Every row gives one point. To make a cloud, some directions were put in groups of two or more. Within a group, all points are equally far from the middle, so they leave a hole (a ring in 2 directions, a hollow ball in 3). The other directions are filled evenly. Then the cloud was stretched, turned, moved and blurred a little. Count the holes, and give their numbers of directions, smallest first.
In the rows, zero is written as 128.

Cloud (13 x 2):
[[159 160]
 [182 106]
 [179  91]
 [ 82 118]
 [170 148]
 [153  64]
 [165 153]
 [135  61]
 [165  71]
 [178  88]
 [ 83 133]
 [163  69]
 [115 170]]
Holes: 1 (2)

Cloud (20 x 3):
[[136 193 121]
 [ 95  84 163]
 [179 131 181]
 [137 179 189]
 [ 48 141 112]
 [ 71 140 182]
 [ 62 176 143]
 [ 67 108 167]
 [ 83 188 159]
 [129 110  76]
 [138 106  80]
 [156  88 165]
 [142 118 197]
 [160 128 194]
 [164  84 131]
 [ 54 156 109]
 [107 159  78]
 [113  73 113]
 [147  81 160]
 [ 82  86  98]]
Holes: 1 (3)

Cloud, 20 rows:
[[188  76 158]
 [175  92 100]
 [139 170 157]
 [188 160 152]
 [ 96 116 170]
 [ 95  79 164]
 [101 153 120]
 [107  83 189]
 [165 118  72]
 [180  75 135]
 [170 145 102]
 [197  77 184]
 [175 109  93]
 [147 171 147]
 [171 151 112]
 [113  40 105]
 [164  57 195]
 [205 127 156]
 [172 116  87]
 [ 96 142 141]]
Holes: 1 (2)

Cloud (31 x 4):
[[146  49 110 173]
 [179  86  92  90]
 [189 126 176 131]
 [ 91 140  66 160]
 [179 171 144 118]
 [112 196 149 104]
 [ 78 139  69 159]
 [166 179 160 135]
 [108  51  87 110]
 [145  46 111 171]
 [147  69  95  75]
 [179  97 186 116]
 [ 79 137 101 191]
 [ 90 151  90  78]
 [ 96 170  92  83]
 [150  95  68 155]
 [103 142 114  66]
 [ 84 125 184 140]
 [115  98 195 125]
 [ 82 164 172 162]
 [169  84 185 159]
 [124  45  86 109]
 [ 94 152  60 132]
 [192 106 149  85]
 [ 85  88 174 151]
 [112 127 104 199]
 [178  82  92  87]
 [104 131 112  62]
 [149  88 134 197]
 [115 139 152  70]
 [184  97  93  94]]
Holes: 2 (2, 2)

Cloud:
[[ 96 174 172 143 143 182]
 [138 141 102 123 173  74]
 [107 177  97 145 182  73]
 [148 124 190 168 173 142]
 [ 72 173 111  70 153 114]
 [155  69 147 165  76 195]
 [101  89  77 105 189 112]
 [ 78 143  86 124 204 192]
 [105 109  86 172  93 189]
 [109 169  91  71 129 171]
 [ 86 157 150  97 132  62]
 [136 152  75 178  91  84]
 [167  65 173 145 176 203]
 [207 162 121 153 167 173]
 [200 151 126 163 178 177]
 [169 117 181 120 104 112]
 [ 51 154 189 138 164 124]
 [128 155 128  47 117 174]
 [174 120 111 173 185 176]
 [131 153 212 112 156 165]
 [128  77 149 189 116 142]
 [142 125  91 130 216  99]
 [124 116 151 196 177 127]
 [129  93 125  72  69 178]
 [119 201 138 137 175 176]
 [119 129 138 122  91  50]
 [134 202 114 123 173 133]
 [117 106 112 160 114 216]
 [146 176 112 117 195 103]
 [130  79 163 175  99 111]
 [156 181 101 138 136 110]
 [107  80 149  99  81 181]
 [122 125  73 147 101 203]
 [ 68 204  93 135 129 110]
 [ 34 191  74 126 120 103]
 [184 126 142 178 184 180]
 [ 83 153  67 105 129 166]
 [107 108  90 160 179 190]
 [125  60 160 154 158 165]
 [134  54 164 126 173 155]
 [ 59 161  83  81 150 129]
 [102 108 171  93 107 199]
 [108 119  87 149 156 202]
 [ 90 192  79 120  73 155]
 [113 148 196  87 184 119]
 [ 37  94 164  96 193 149]]
Holes: 2 (2, 2)

Cloud (47 x 6):
[[180 107 107 118  41 108]
 [213 119  79 125 112  94]
 [191 119 169 127 175  72]
 [106  64 144 173 156  97]
 [143  69 120 143 210 129]
 [140 118 174 132 102  58]
 [207 117 144 128 189 148]
 [151 184 137 196 163 155]
 [129 167 167 187 180 153]
 [119  78 120 103  52 166]
 [148 135 153 223 132 115]
 [ 81 105 135  99 124 186]
 [ 83 163 102 122 118 156]
 [ 79 123 171 153 141 159]
 [145 154 204 128 102 134]
 [184 161 108 113  77 179]
 [190  97 108 141 194 164]
 [151  98 159 140 155 203]
 [215 144 146 140 180 151]
 [136 109 110 174 224 121]
 [136  97  52 175 148  99]
 [ 90 137  74 108 143 156]
 [131  94 134 135 209 167]
 [138  95 174 107 106 187]
 [120  93 146 175 184  69]
 [176 129  79 118 118 199]
 [140 121  74  94 112 193]
 [191 144 192 172 115 150]
 [197 155 147 201  95 128]
 [144 112  89 176 116 208]
 [217  74 104 169 124 119]
 [182 173 161 159 200 115]
 [191 196 125 163 138 151]
 [153 104 135 157 172 206]
 [189 141 102 185 100  74]
 [139 174 110 187  85 139]
 [213 100 129 181  88 151]
 [221 153 117 141 165 149]
 [101 152  98 104 152  86]
 [196 177 169 170 152 158]
 [173 168 154 210 117 137]
 [ 93  70  89 129  70 129]
 [151 117  80 201 156  81]
 [134 118 118 174 226 116]
 [175 118  65 120 146 181]
 [168  95 174 114  92  78]
 [ 84 119 140 143  82  94]]
Holes: 3 (2, 2, 2)
